Each row is a point. The window is the flat piece filled in between its corners: a triangle in 3 columns, a solid with four corners in 4, and so on. A path goes straight from each point to the next, and from the last back to the first. After which points does the path pass through the window?

Window (3 x 3):
[[ 9.4  0.7  1.5]
 [ 1.5 -1.8  2.1]
 [-7.2  2.7  0.0]]
Path:
(1): [2.9 4.8 6.9]
(2): [5.0 2.1 7.5]
(3): [ 7.2  0.2 -2.7]
(4): [ 5.6 -3.0 -0.7]
(5): [7.4 1.7 6.7]
(6): [-1.5  3.7  4.2]
(7): [-4.3  1.0 -2.3]
(8): [ 6.0 -1.4 -4.1]
(9): [7.4 1.1 4.3]
(10): [-4.9  4.5  2.9]
(11): [-5.2  2.1 -2.6]
(12): [ 6.6 -1.7 -3.1]
Through the window after points: 2, 6, 8, 12

Window (4 x 4):
[[ 7.6 -6.2  3.1 -1.5]
 [ 1.4 -3.6 -2.7 -3.2]
 [-2.0 -5.2 -0.5 -4.9]
 [-0.2  7.6  3.7 -3.6]]
Path:
(1): [-3.1 -1.6  1.5 -0.6]
(2): [ 1.5  0.4  0.2 -7.5]
(3): [-3.3  7.0  1.4 -7.3]
(4): [-4.5  7.0  1.1 -1.9]
(5): [ 2.9 -9.3  0.8  0.8]
(6): [ 5.5 -6.8  0.6 -4.5]
(7): [ 8.2 -3.7  0.3 -6.4]
(8): [ 2.3 -6.2  3.5  1.7]
Through the window after points: 1, 7

Window (6 x 6):
[[ 2.3  9.4 -7.6  5.1  7.6 -2.8]
 [ 5.8  5.7  4.7 -3.6  7.3 -4.2]
 [ 2.6 -6.2 -0.4 -7.5 -0.8 -0.4]
 [-6.6  0.6 -5.7  3.9  4.8 -1.2]
 [ 6.6 -4.2  1.9 -2.9  0.5 -6.9]
 [ 0.4 -5.8 -1.7  3.3 -7.1  1.1]]
Path:
(1): [ 2.3  4.8 -1.8 -6.3 -3.0 -5.1]
(2): [ 6.3 -5.7  1.2  0.0  6.3  0.8]
(3): [ 5.0 -7.0 -2.2 -0.7  0.9  0.4]
(4): [-1.4 -1.5 -2.9 -2.8 -5.0 -6.7]
(5): [ 0.5  8.3 -3.6  0.0 -0.5 -6.1]
(6): [ 3.7 -0.3 -4.2  3.4  5.3 -0.4]
(7): [ 3.6 -5.0  0.1  4.5  5.8  1.4]
(8): [-0.8  7.5 -2.9 -1.6 -1.0 -3.5]
Through the window after points: 5

Window (8 x 8):
[[ -0.7   1.0  -2.1   2.1   1.2  -7.3   4.1   1.7]
 [ -7.6  -1.1  -0.3  -5.7  -3.4  -5.3  -2.6   6.5]
 [-10.7  -1.1   3.5  -3.0  -4.7   4.5   9.8   3.7]
 [  5.2   8.6  -4.1   7.7   0.1   1.2  -0.5  -0.3]
 [ -6.9   1.2   4.4   3.6  -0.2  -8.0  -3.3   7.3]
 [  8.4   3.1  -0.9   5.0   7.5  10.5   5.1  -3.5]
 [ -6.7  -4.5   4.5  -0.8  -7.3  -3.4   1.0   1.1]
 [ -8.4   2.3   7.0  -6.3  -3.0  -0.9   5.3  -1.0]]
Path:
(1): [ 2.2  2.9  1.7  2.6 -2.7 -5.6  5.7  8.1]
(2): [-2.9  0.4 -2.0  1.1  2.3 -2.6  2.8 -1.6]
(3): [-9.8 -3.5  1.2  2.0 -3.8 -2.2  0.8  0.8]
(4): [ 2.0  0.3  7.0 -5.5 -6.5 -2.8  5.6  3.7]
(5): [-1.9 -0.3  2.8 -2.5 -4.5 -6.3  1.0  7.6]
(6): [-9.1  0.7  0.7 -0.3  0.3 -2.9 -0.7  0.9]
(7): [-9.2 -0.4  1.0 -2.0 -0.4  0.8  2.1 -5.5]
(8): [-3.9  3.4  6.0 -4.1 -3.4 -3.2  5.0  4.4]
(9): [ 2.7  5.8  4.5  0.0 -2.1  2.8  6.6  7.8]
(10): [-4.8  1.2 -0.6  1.0  0.6  1.3  3.4  0.6]
(11): [-7.5  2.1  1.8 -1.0 -0.1  0.2  2.8 -0.5]
(12): [-0.3  1.4  8.7 -5.6 -3.5 -1.5  5.0  2.2]
Through the window after points: 1, 3, 5, 7, 11

Window (11 x 11):
[[ -2.5   2.8  -8.5   3.6   8.5   2.5  -1.8  -2.2  -6.3   1.2   2.3]
 [ -4.8  -5.1  -5.7   3.7  -2.5  -1.0  -1.7  -8.7  -9.9  -5.9   2.5]
 [ -0.2  -5.9  -3.8   1.2   7.0  -4.3  -4.9  -4.5 -10.2   3.5   1.7]
 [  6.1  -5.7  -8.0   1.8  11.9   5.4  -9.1   1.7  -4.9  -2.4   6.8]
 [ -3.8  -1.7 -10.2  -3.9  -2.3  -4.8  -4.3  -7.1  -2.0   1.1   3.2]
 [ -9.5  -0.1   2.4  -2.5   2.1   0.4  -2.9   2.9   3.0  -7.8  -4.8]
 [ -1.2  -5.6  -5.2  -2.6  10.8   9.5  -5.7  -4.0  -5.2   4.3   6.5]
 [ -2.4   0.5   3.3  -1.3  -0.6  -0.2   6.3  -2.9   7.5  -5.3  -6.4]
 [ -2.4   2.5   3.6  -3.4  -5.8   5.3   1.4   7.4   5.2   0.8  -4.5]
 [ -4.8   7.1   5.8  -1.5  -8.0  -3.0  -3.2  -6.7   3.4  -3.9  -2.4]
 [ -4.0  -4.2   0.2   6.4   4.8   5.9  -4.8   3.8   7.2   0.9  -0.6]]
Path:
(1): [  0.8  -1.8  -3.3  -0.2   0.2   4.3  -9.9  -3.1  -0.4  -1.1 -10.0]
(2): [-2.3 -0.6 -2.3  0.5  0.8 -1.2  0.2 -3.2 -1.8  0.0  5.6]
(3): [-3.4 -0.8 -1.3  1.3  2.2 -1.7  1.1 -1.6  0.3 -1.2  3.1]
(4): [-1.3 -0.5 -4.9  0.0 -0.3  3.7 -7.0 -2.3  1.0 -4.2 -9.6]
(5): [-4.0 -1.4 -6.6 -1.9  3.3  4.9 -7.2 -0.7 -1.5  0.4 -7.9]
(6): [-2.8 -0.8  0.3  0.5  3.2  1.3 -1.5  1.8  0.5 -3.3  2.2]
(7): [-3.0 -1.7 -0.2 -2.2  4.1 -0.5 -0.1 -4.5 -3.5 -1.9  8.7]
(8): [-0.2 -2.0 -9.4 -0.8  4.0  6.1 -8.6 -2.2 -4.4  2.2 -6.1]
(9): [ -2.7   0.0  -2.3   4.3  -0.3   2.3  -7.2  -3.7   0.1  -1.9 -10.0]
(10): [-3.7  0.1 -0.6  0.0  1.5 -1.9 -0.7  1.0 -0.8 -2.5  1.1]
(11): [-4.3 -1.8 -0.3  2.6  3.9 -1.4  0.0  3.5  2.4 -0.8  8.8]
(12): [-1.1 -2.5 -3.3  0.6  2.8  5.8 -4.5 -4.2  1.3 -1.6 -7.6]
Through the window after points: 5, 11

Window (12 x 12):
[[ -5.0  -4.2   0.0   5.8  -2.0   1.1  -1.3  -8.2  -6.6   6.6   4.4  -0.2]
 [ -1.0   2.7 -12.4  -0.2  -7.4  -0.6   8.2   2.5   9.4   2.8  -9.5   2.0]
 [ -4.7  -5.3   3.9  -1.9  -0.8  -7.9  -2.6   2.3  14.1  -1.6  -0.2   6.6]
 [  5.8  -3.1  -3.5  -1.9 -13.1   0.5   7.9  -0.1   2.4  -0.6  -4.7   3.9]
 [ -0.5   6.8   3.4  -3.5   1.0 -11.1   0.5   3.8   2.8  -6.4  -3.2   4.3]
 [  3.7   1.3  -0.1  -3.5   1.4   3.4   6.0   6.3   7.2  -0.1   1.9  -3.1]
 [  3.0   2.4  -8.2  -9.3  -4.6   0.8  -2.0  -1.2  -1.8   2.8   1.2  -1.2]
 [  7.5   0.7  -7.8   2.3  -1.9  -1.2  -2.5   5.0   1.6   3.4  -0.8  -0.7]
 [ -6.0  -8.4   3.4   2.8   4.3   6.9  -7.9  -3.3  -9.7   1.7  -1.2   1.5]
 [ -3.5  -0.4   2.9   3.2  -6.1   5.3  -5.6   0.8  -2.8   2.6  -1.7  -6.8]
 [ -4.2  -8.2  -0.8   5.6   1.1   3.7  -7.1  -9.1  -8.2  -3.3   1.0  -8.0]
 [  1.3   0.3   2.2   1.9   0.0   2.5  -6.2 -11.5  -1.9   1.8  -3.4   1.5]]
Path:
(1): [ 3.6  4.3 -5.3 -0.2 -4.5  3.7  2.1 -2.0 -2.3 -7.5  1.7  7.5]
(2): [-0.5  2.6 -0.4  4.3 -2.7  5.0  0.7 -2.5  5.6  0.1  1.0  3.9]
(3): [ 1.8 -3.2 -3.2 -6.4 -2.7 -6.4  0.7  4.8 -2.2  5.2 -3.6 -2.2]
(4): [ 0.3 -5.0 -0.1  0.0 -0.4  0.3 -1.9 -3.8 -3.6  2.3 -1.8 -4.1]
(5): [-3.1 -2.5 -1.4  2.7 -3.1  4.5 -3.7 -2.3 -1.2 -2.8  0.2  0.7]
(6): [-0.8  0.7 -4.5  1.6 -0.7  9.4  0.1 -3.2 -2.4 -3.5  5.2  1.7]
(7): [-1.9 -5.1  2.2  1.9 -2.8 -9.1 -0.9 -2.2  0.7  7.2 -5.8 -4.2]
(8): [ 1.8 -2.0  1.6 -2.2 -3.6 -4.0  7.2 -0.1  0.4  2.2 -9.0 -0.5]
(9): [  3.1  -0.4  -5.6   1.7 -10.1   7.2  -5.4  -3.3   2.3  -2.5   5.6   4.1]
(10): [-3.8  4.1 -3.8  2.0 -2.8  5.0 -0.4  0.0  1.7 -5.1  2.6  3.3]
(11): [ 5.7 -2.2 -1.4 -3.0 -4.2 -6.1  4.0  1.0  5.6  4.9 -4.5 -2.6]
(12): [-2.4 -5.1  2.6  1.2 -0.4 -2.7 -4.0 -3.3 -0.4  2.8 -3.9 -4.5]
Through the window after points: 4, 6, 8, 12

Window (14 x 14):
[[  0.0 -10.3   4.9   0.0  -5.5  18.4  -1.5   0.4  -0.5  -1.5  -3.1   2.0
   -4.2   2.3]
 [ -2.0   2.3   3.7  -1.1  -6.4  -1.6  -8.1  -3.3   4.2   3.8   0.3  -2.4
    1.0  -0.4]
 [ -7.8  -6.1  -0.7   0.8  -1.3  -5.2  -2.9   5.5   0.2  -2.0  12.0  -0.1
    5.1  -1.4]
 [  6.3   1.2   0.0  -6.5   4.4   4.4  -6.5  -7.7   1.2   3.2  -3.4   6.6
    3.5   3.8]
 [ -8.6  -4.0 -15.4   4.5   5.2  -5.7   5.2  -2.7   5.2   2.7  -2.1  -7.1
    0.3  -6.3]
 [ -4.6  -1.4   4.8   2.0   1.5   2.6   5.0   0.3   0.3   1.1   9.1   0.6
  -11.3   6.0]
 [  0.7  -2.6  -4.8   0.3   2.7  -2.6   9.4  -7.2  -6.4   2.2   2.3  -3.6
   -1.1   2.0]
 [  3.3   1.9  -1.4   3.6   6.0   3.3  -6.6   0.3  -1.0   0.7   4.9  -3.9
   -2.7   0.4]
 [  8.4  -3.0   6.0  -0.3   4.3   3.1   1.4  -1.9   4.4   9.1   0.9   0.5
   -1.0  -1.4]
 [ -1.8  -6.0  -4.4   5.2  -2.3  -9.1  -3.5  -1.3  -4.4   3.6  -0.8  10.2
   -0.4  -4.0]
 [  0.4   7.3   6.6   6.8   8.6  -2.8  -0.5   9.6   0.9   5.5   4.7   3.0
    5.6   5.4]
 [ -8.2   0.9   1.6 -11.5   1.1   5.9  -1.7  -5.3  -5.7   6.9  -2.9  -1.6
   -2.2  -2.0]
 [  1.7  -4.1   4.0  -4.2   7.1  -1.8   8.6  -0.3  -3.3  -6.4  -0.9   0.9
    0.5  -3.5]
 [  5.3   6.3  -5.4  -6.4   1.5   8.8  -2.1   2.1   1.5   8.7  -3.4  -3.6
   -6.7   5.0]]
Path:
(1): [ 0.4 -4.3  0.7 -1.3  3.9 -1.6 -5.0 -0.1 -1.4  4.3 -0.4 -4.0 -1.7  3.0]
(2): [-1.5  6.0 -0.3 -3.1  2.7  7.9  2.0 -2.3 -1.5  1.4  2.3  2.5 -1.1 -2.8]
(3): [-1.5  1.6  0.2 -1.5  1.9  4.1  0.8 -2.7 -0.4  5.2  2.0  1.3 -1.5 -1.6]
(4): [-0.4 -3.9  1.7 -2.8  2.9  0.8 -0.2 -1.5 -1.0  3.8 -0.6 -3.0 -1.9  1.3]
(5): [ 5.0 -8.9  7.0 -5.6  1.3 -1.6 -2.9 -0.9 -0.9  4.5 -2.6 -1.7  1.4  7.7]
(6): [ 3.4  8.3  1.6  2.7  1.6  8.6 -1.1 -2.5  1.7  5.1  5.0  7.0 -2.8 -5.3]
(7): [ 0.3  0.2 -1.8 -1.1  1.2  3.5 -0.9 -2.2 -0.5  2.1  3.5  1.8 -0.1 -2.6]
(8): [-1.3 -1.3  1.0 -1.9  4.1  0.1 -4.9 -0.9 -1.7  3.0  0.2 -1.8 -0.8  3.1]
Through the window after points: 1, 3, 7
